Every row gives one point. Before rounding, the points of a table are all equally far from one centre. They may lie mostly on one side of it. Where is the centre, to within rounding?

Points (6 x 3):
0.30 -0.25 -0.06

-0.01 -0.16 0.55

0.18 0.35 0.24

0.10 -0.43 0.17

0.30 -0.21 0.43

0.00 -0.37 0.38
Centre: 0.05 -0.03 0.17

Points, 14 rows:
0.29 0.19 0.06 -0.15 -0.01 0.22 0.09 0.05 0.10 -0.48 0.19

-0.54 0.23 0.26 -0.36 -0.21 0.26 0.14 -0.02 0.25 0.03 0.12

-0.11 0.06 0.08 -0.37 0.15 0.29 0.00 0.09 0.04 0.08 -0.23

-0.48 0.17 -0.07 -0.01 -0.23 0.03 0.30 0.41 0.46 -0.42 0.18

-0.49 -0.16 0.07 0.26 0.19 0.27 0.03 -0.45 0.34 0.15 0.05

-0.14 -0.13 -0.25 -0.36 0.13 -0.26 0.47 -0.11 -0.10 -0.40 -0.07

-0.31 0.10 -0.25 0.10 0.48 -0.12 0.33 0.02 0.27 0.20 0.07

-0.16 -0.30 -0.11 -0.40 -0.20 0.18 0.39 0.09 0.22 -0.48 0.70

-0.56 -0.26 -0.25 0.09 0.20 0.51 0.37 -0.30 -0.01 -0.39 0.42

-0.24 -0.08 0.00 -0.39 0.05 0.23 0.29 0.20 0.00 -0.62 0.04

-0.47 0.14 -0.17 -0.03 -0.20 0.50 0.63 0.19 0.25 -0.02 0.52

-0.34 0.04 -0.34 -0.07 -0.38 0.82 0.09 -0.11 -0.03 -0.18 0.39

-0.19 0.07 -0.05 -0.16 0.06 -0.12 0.42 0.26 0.04 -0.34 -0.25

-0.13 -0.13 -0.39 0.19 -0.19 -0.19 0.50 -0.11 -0.03 -0.02 -0.36
Centre: -0.20 -0.11 -0.28 -0.06 -0.12 0.15 0.19 -0.11 0.22 -0.10 0.19
